Each row is a point. To make a cloud, some directions were put in groups of two or more. Within a group, all points are equally far from the middle, so they leave a hole (a ring in 2 directions, a hollow ball in 3). The other directions are filled evenly. Then the cloud was stretched, turned, moved and blurred a little. Count the holes, and give their numbers of directions, smallest first.
In the rows, 128 means zero.

Cloud:
[[156 183 110]
 [116 166  86]
 [133 168  85]
 [160 183 110]
 [129 177 157]
 [148  85 147]
 [103 163 111]
 [ 80 148  79]
 [ 94 141 135]
 [131  89 156]
 [157 142  77]
 [ 95 136 140]
 [124 146  56]
 [175 138  94]
 [121 172  98]
 [167 100 172]
 [ 86 151  73]
 [ 73 112 119]
 [180 121 107]
 [134 154 187]]
Holes: 1 (2)

Cloud:
[[103  79 192  92]
 [163 152 125  60]
 [184 100 134 134]
 [ 88 121 109 141]
 [121  72  87 118]
 [100  84  85 113]
 [106 137 169 138]
 [171  87 107 144]
 [186  92 163 151]
 [155  89  93 153]
 [171  89 106 142]
 [118 184 155 113]
 [127  71 185  77]
 [154 109 131  55]
 [156  97 127  63]
 [ 90 131 163  81]
 [179 136 121 100]
 [100 114  81 121]
 [108 155 159 156]
 [181 135  88 155]
 [181 110 108 148]
 [118 143 175 167]
 [124  96 198 140]
 [171 158  69 133]
 [122 169 165 156]
 [145 102  81  91]
 [147 116 181 115]
 [ 91 160 132 130]
 [189 127 144 138]
 [ 87 152 112 131]]
Holes: 1 (2)

Cloud:
[[185  94 162 122  93 163]
 [109 176 126 146 111 102]
 [162  88 149  79  74 145]
 [133 155 148 140 215 136]
 [ 65  94 107  95 148  78]
 [187 163 156 177 155 148]
 [ 77 130 101 142 139  88]
 [186  85 133 144 134 141]
 [ 77  82 139 127 173 114]
 [163  92 165  82 111 163]
 [136 105  92 115  82 135]
 [171 134 149  63 145 111]
 [144 108 155 164 196 120]
 [ 97 142 150 127  99 162]
 [149 141 188  88 135  83]
 [171 100 171  87 120 162]
 [ 77  82 130 120 163  86]
 [104 185 144 128 106 118]
 [115 173 128 156 209 108]
 [164 186 170 134 124  87]
 [113 104 182 106 171 113]
 [ 61 116 105 134 159  96]
 [174 178 183 154 139 143]
 [ 71 157  95  96 165  78]
 [166  80 120 114 136  82]
 [144  63 104 110 137 120]
 [125 116 128 145  94 175]
 [169 140 153  61 137  99]
 [107  93  91 139 143 161]
 [173 124 119 115 187 127]
 [ 93  93  85  90 147 153]
 [ 92 101 171 103 127 154]
 [107 131 121 164 117 158]
 [ 82 175 119 129 197 105]
 [121  91 167  98 120 175]
 [ 85 167 106 156 189 122]
 [154 119 154 115 196 153]
 [165 106 123 108 165  71]
 [178 175 115 160 142 157]
 [129 128 160 143 209 102]
 [127 157 104 102  75  99]
 [ 96  78 134  84 153  72]
 [ 74 148 102 154 163 106]
 [156 161  81 130 158 127]
 [212 157 146 128 115 144]
 [ 96 148  96 134 120  79]
 [151 102 139 127 161  58]
 [122 171 118  85  78 101]
 [128  68 120  70 144 102]
 [115 180 114 158 162  84]
 [142 186 128 154 144  77]
 [146  81 151  69 126 154]
 [102 173 102 147 163  79]]
Holes: 3 (2, 2, 2)

Cloud (81 x 8):
[[125 179 138 128 138  62 191 159]
 [ 98 148 106 147 124 114 163 162]
 [127 162 122 165 112  54 170 139]
 [154 143 104 180 135  75  85 103]
 [139 101 178  90 114 112 154  92]
 [133 142  91 121 102  90 147 190]
 [158  79 165  93 125 139 178 140]
 [113 169 159 161 130 147 194 179]
 [146 199 121 163 137 123 154  88]
 [191 110 166 100 114 121 129  77]
 [181 123  90 131  97 105 152 170]
 [ 98 160 149 154 152 119 141 137]
 [113  95 129 113 115 110 128  99]
 [163 173 108  79 106 140 150 102]
 [158  86 116 108 113 102 207 138]
 [139  83 151 176 137 148 142  83]
 [161  77 186 111 132 105 134 101]
 [167 172 162 162 108 144 112 137]
 [131 157 166 199 158 122 150 143]
 [186 149 107 157 173  83 122 119]
 [179  95 115 131 116 104 189 109]
 [126  75 153 162 108 175 158 116]
 [179 118 178 137 176 100 175 127]
 [105 140 155 171 150  79 197 200]
 [178 173  91 104 167 126 117 164]
 [195  78  91 114 179 120 121 132]
 [104 126 143 143  86 161 113 139]
 [176 151 170 154  90 151  92 118]
 [183  95 148 188  80 139 163 143]
 [157  78 182 126 173 144 176 115]
 [193 183 164 141 147 111 127 105]
 [157  76 106 135 145  82 234 149]
 [191 108 122 183 124 105 165 108]
 [125 163  96 144 150  54 158 134]
 [138 100 117 141 153  54 206 141]
 [135 194 151  99 128 141 174 153]
 [147  61 125  98 138  87 182 141]
 [155 130 110  98 130 135 204 153]
 [189 202 109 119 143 109 144 159]
 [180 102 181 101  70 105 160  93]
 [152 114 103 154 133 135 117 172]
 [102 139 101 168 119 112 130  94]
 [150  80 174 149 174  95 182 135]
 [151 156  68 142 137 152 170 157]
 [127 134  97 201 161 109 126  89]
 [176 138 193 147 154 110 166 111]
 [206 122 188 105 109 147 125  84]
 [192 151 109 149 161  76 193 114]
 [140  58 153 139 130 133 191 134]
 [113 151 126 188 110 136 117 161]
 [145 196 124 168 113 149 172 163]
 [177 121 174 114 151 168 109 147]
 [147 161 148 139 137 173 169 177]
 [175 158 177 114 161  84 166 107]
 [177 129 128 104 157  89 131  74]
 [139 111 125 167 125 189 106 146]
 [175  93 109 170 134  75 139 123]
 [202 120 150 100 144  82 158 154]
 [130 124 133 170 168 119 161 103]
 [194 191 103 118 148 130 124 151]
 [164 163 165 120 114 142 109 149]
 [118 144 129 180 117  70  99 109]
 [163 120 175 158  66 172 190 170]
 [153 107 144 136 125 152 128 170]
 [151  86 177 194 127 126 130 150]
 [128 170 109 157 112  50 136 127]
 [116 182 135  97 129  95 148 163]
 [135 182 100 135 138  63 134 160]
 [137 159  88 164 192 101 155 194]
 [196 110 128 156 160 126  99  99]
 [153 148  86 107 142 152 135 137]
 [137 119 117  99 156 158 126 138]
 [110 120  73 170 147 133 151 122]
 [182 153 113 109 152  71 206 108]
 [113 176 141 168  71 151 185 135]
 [152 171 122 110  76 121 150 162]
 [184  65 121 159 173 129 141 129]
 [118 136 149 127  95  72 153  92]
 [128  80 154  81 118 119 197 181]
 [206 173 199  93 129 130 134 134]
 [192 158 103 100  86 166 104  85]]
Holes: 1 (3)

Cloud, 92 rows:
[[105 141  50  82 119 145 169 118 117]
 [131  89  98 191 116 130 127  89 154]
 [184 124 175 114 105 130 120 107 105]
 [ 94 156 105 120 146 132 143  63  98]
 [102  96 159 136 140 202  90 135 102]
 [163 104 103 109 129  88 190  72  71]
 [146  60 126 110  88 121 152  99 116]
 [184 149  99 163 110 139 137 107 177]
 [155 114 133  88  92 100 164 132  58]
 [132 144  67 114 132 206 167  98 149]
 [146 168 147 203 130 165 133 155 121]
 [127  95 120 140 116  88 173 184 101]
 [177 176 156 189 101 118 135 153  79]
 [172 187  97 175  75 154 133 139 106]
 [186 175 119 209  62 126 161 136  79]
 [119  82  86  49 172 129 108 108 125]
 [ 83 125 107 147 137  99 165  88  85]
 [186 192  89 154 118 112 142  96 115]
 [187 116 142  63 130 186  86 107 125]
 [103 142 152 129  63 186 129 108  59]
 [128 103 126 109 159  93 198 129 113]
 [100 117  92 110 165 123  81 128 139]
 [126 152  84 153 157 164 177 119  67]
 [148  70 106 179 101 120 132  95  99]
 [169 141 136 121 108 138 203 120 115]
 [111 122 105  86  90 140 181 142  79]
 [118 183 136 115 125 117 196 135  75]
 [172 134  90 155 147 135 112  52 104]
 [146 146 132 123 144  61 136  60 103]
 [191 143 164 163 161 111 108 113 110]
 [110 147  84  90 151 125 150  57 176]
 [126  44 152 128 112 193 104 120  93]
 [195 138  90 160 149 113 132  81 143]
 [129  86 116 178 154 162 107 100 183]
 [178 150 126 222 111 161 123  86 102]
 [141 111 179 153 153 146  99  97 126]
 [128 184 167 152 119 171 141 124 110]
 [145 166  49 150 129 124 167 126 145]
 [186 106 108 147 138 116 217 128 110]
 [177 102  91 138 172 122 121 126 162]
 [121 135 137  90  64 130 109  79 159]
 [157 202 103 102 117 186 141 120 127]
 [ 96 182  62 154 156 123 173 132  98]
 [111 137 161 101 199 199 126 148 137]
 [171 178 127 116 144 167 115 130 131]
 [148 132 149 166 118 131  94 117 145]
 [148 147 158 120  84 154  93 147 113]
 [106 156 111  72  56 129 131 118 160]
 [100  80 132 129  87 157 148 124 192]
 [175 163 150 145 105 121 154  81 152]
 [ 99  86  76 121 143 169 102  56 149]
 [107 104  72 101 101 170 167 115 185]
 [136 111  84  88 175 133 143 128 104]
 [115 174 138 148 135  66 162  85 151]
 [111 121 108 177  57 128 145  75 191]
 [140 129  89 148 133 162 216  86  94]
 [114 108 170 103  97 160 139 142 176]
 [156 165 136 150 147 116 103 121 113]
 [130  85 126 156 144 141  85 125  98]
 [179 103 113 161  97 176  97  98 148]
 [131 150 105 124 100 130  89  30 160]
 [113  86 136 170 158 171 107 110 158]
 [156 141 100 149 138 177  90 126  78]
 [142 142 115 128  61 158  97  82 160]
 [101 114  96 136  85 164 137 135 226]
 [166 134 161  75 135 152 124 122 134]
 [106 138 110 182 131 112 117 103 171]
 [ 93 176 126  88 125 155 157 103  70]
 [108 136 130 174 105 158 116 122 112]
 [118 177 103  59  92 128 108  80 114]
 [157  98  91 190  97 151 164 104 106]
 [190 170 110 137 162 123 138  98  54]
 [158  74  88 127 162 138 158 106 107]
 [146 148  79 172 168 150 167 179 139]
 [155 193 131 224 127 131 156 106  97]
 [185 120 123 158  57  75 158  93  89]
 [157 164 140 184 132 119 112 158  73]
 [125 168 155  73 141 166 114 147 169]
 [182 110  94 226 105 116 170 106 127]
 [130 105  75 133 144 166 143 118  95]
 [128 107 106 146 185 192 135 121 148]
 [123  78 120 129  83 178 150 118 146]
 [ 96  93  96 128 102  65 161 142  71]
 [ 66 145 116  86 145 179 124  96  95]
 [167  99 186 185 128 129 116 110 137]
 [123 148  72  71 138 140 158 116 149]
 [158 172 114  93 101 161 122 142 150]
 [160 136  85 159 185 135 173 129 101]
 [113  88 138  99 122 148 179  87 138]
 [126  97 122 137  75  67 178  82 107]
 [187 149 113 144  81 101 143 153 111]
 [170  83 109 111 195 120 128  77 127]]
Holes: 1 (4)

Cloud:
[[ 98  98 112 128 129 108 144 198 100]
 [161 142 137 127 159  92 110 159  71]
 [171 212 140 161 138  99 165 141 157]
 [128 112  97 134  83  79 149 122  77]
 [107 211 163 136 112 124 118 163  97]
 [136 200 101 147 122 103 111 157 183]
 [140 168 143 162 107  60  82 144 157]
 [169 106  60 114 135 140 174 127 108]
 [159 200  90 107 115 108 171 100  88]
 [175 194  85  91 107 153 132 150 148]
 [159 130 170 162 176 194 170 120 137]
 [148 128  75 129 103  97 159  75 127]
 [107 132 185 169 160 112 143  94 128]
 [ 74 167 180 127 124 130 186 182 147]
 [126 149 105 171 125  79 104 179 114]
 [180 138 155  86 127 142 148 186 154]
 [144 110 132 134 133 154 158 203 127]
 [120 153 194 126 163  98  71 173 103]
 [172 110  93 117 133 101  95 164 134]
 [ 71 139 159 132 100 132 179  91  77]
 [122 166 179 118 138 162  78 108 133]
 [169 144 219 180 132  99 130 142 137]
 [122  77 162 138 134 139  79 112 109]
 [ 96 171 128 147  72 145 191 113 136]
 [174 157  68  84 113 126 105  81 107]
 [167 215 154 131 192 107 134 162 166]
 [ 73 170 128 117 123 180 110 111 137]
 [ 89 155 201 141 156 147 185 174 161]
 [126  95 126 137 197 111  79 181 108]
 [148  89  89 129 132 119 158 172 134]
 [125 141 212 173 130 112 127 113  84]
 [170 129 153 134 106 187 167  89  93]
 [139 150 121  98  70 200 146 129 115]
 [131  85 108 125 105 102 128 175  98]
 [ 85 149 158 155 136  82 147 203 112]
 [163  82 161  93 174 153 180 137  98]
 [ 76 161  99 130 127  64 144 135 140]
 [148  86 167 179 144  98 128 107  99]
 [ 88 118 156 135 154 173 129 133 170]
 [177 222 122 125 180 128 104 180 142]
 [153 210 164 167 171  80 112 117 120]
 [127 114 100 147 180  96 133 115 127]
 [115 178 177 111 175 128  59 166 128]
 [144 151 113 123 134 125 191 165 189]
 [101  90 115  89 168 186 173 135 115]
 [170 213 133 124 142 130 186 145 166]
 [143 134 102 126 107 162 105 103  69]
 [162 158 170 116 197 150  92 182 105]
 [166 123  96 135 113 178 130 123 105]
 [155 155 114 139 152 155  89  93 141]
 [171 103 159 140 132 162 177  88 144]
 [111 161 111 125  58 152 126 144 150]
 [100 133 128  68 173 138 165 148  98]
 [182 152 112  75 101  91  98 157 128]
 [ 99 167 157 110 149  95 177 111  97]
 [121 174  66 120 123 141 181 148 157]
 [147 103 176 173 180  77 139 131 120]
 [160 128 212 152 121  98 120 113 119]
 [200 138 139 114 132  85 173 114 152]
 [105 118 197 123 148 151 113 170  84]
 [119 136 170 153 176 187 182 127 157]
 [108 191 141 187 130  79 129 128  94]
 [ 94 141 165 180 105  96 178 139 159]
 [134 118  97 135  89  87 179 116  71]
 [142 204 201 152 127 146 151 137 114]
 [112 168 147 146 106 128 228 139 126]
 [ 89 129 125 115 186 183 149 199 155]
 [ 93  94 156 160 111 169 142  89 104]
 [195 152 114 124  91 110 147  87  84]
 [169 150  81 118 145 107 102 178 114]
 [145 116 163 141  92  85 154 166 115]
 [ 89 126 158 152 120 158 185  82  99]
 [ 73 103  94 125 149 125  75 168 117]
 [127 154  91 136 190 133  72 137 127]
 [135 127 138 154 127 101 176 180  98]
 [106 145 157  81 168 114 168 166 106]
 [127  75 167 129 134 179 186 172 131]
 [120 173 132 160  92 169 152 160 145]
 [162 183 130 109 146  96  45 150 127]
 [112 120 154 103 199 129 166 181 145]
 [ 98 147 170  98 110 177 140 100 144]
 [127 139 138 112 154  89 204 129  75]
 [129 167 133 114 182 114 121 133 174]
 [ 80 193 166 152  96 140 163 104 132]
 [140 121 118 138  85 106 190 157 137]
 [ 73  83 139 106 105  91 165 172 104]
 [ 87 170 154 105  81 145 156  73 130]]
Holes: 1 (8)
